Rows are points. Any point is a mix of the corners, with weights that add up to 1. It lies inside the corners' shape when no weight is negative. Is each point inside? If not, which corners have a negative weight?

Corners:
(1): [-35.0,  21.5, -18.9]
(2): [12.8, -1.5, -9.0]
(3): [ 16.7, -10.0,  19.9]
(4): [ 12.8, -27.7,   2.2]
Points:
[ 0.6, -3.2, -6.9] => inside
[-24.7,  25.1, -17.3] => outside (4)
[-2.4, -2.8,  5.0] => outside (2)
[14.3, -9.0, 16.6] => inside
[ 13.3, -11.3,  10.5] => inside
[-10.1,  -0.2,  -6.1] => inside
[ 23.8, -20.6,   4.7] => outside (1)

Corners:
(1): [-22.7, -40.8,   3.9, -15.3,  -8.9,  -0.5,  12.1,  12.0]
(2): [-26.2, -22.9,  -3.1, -27.1,   0.2, -17.9,   6.4,  17.4]
(3): [ 32.9,  10.5,  -6.0,  23.2,  12.9,  -5.5, -13.1,  -2.6]
(4): [ 24.9,  20.0,  16.4,   4.1,  21.7,   7.5, -14.8,   8.8]
(5): [ 15.7,  13.6,  -7.8,  -2.6,  27.8,  18.0, -32.4,  -5.4]
(6): [-33.8,  -5.6, -10.9, -27.4,  -9.5,  10.9,  22.6,  21.1]
(7): [ 30.4,  13.3,  24.2,  -4.8,  -4.5,  -3.5, -21.1,   3.2]
(8): [ 10.9, -12.3, -16.3, -13.1,  25.8,   6.9,   7.5,  -8.6]
(9): [  3.9,   2.8,  24.6,  11.7,  -1.4, -25.5,  17.7, -16.2]
Points:
[ -1.0,  -8.2,  -5.4, -17.1,   2.6,   5.9,  -5.1,   7.5] => outside (4, 9)
[-14.2,   6.8,  11.5,  -6.6, -15.1, -14.2,  12.1,   4.5] => outside (1, 4, 8)
[15.1,  5.9,  1.7,  0.3,  9.0, -7.1, -1.8, -7.2] => outside (1, 4)
[-18.6, -18.4,   1.2,  -9.7,   5.3, -15.2,   0.3,  10.8] => outside (6, 7, 8)
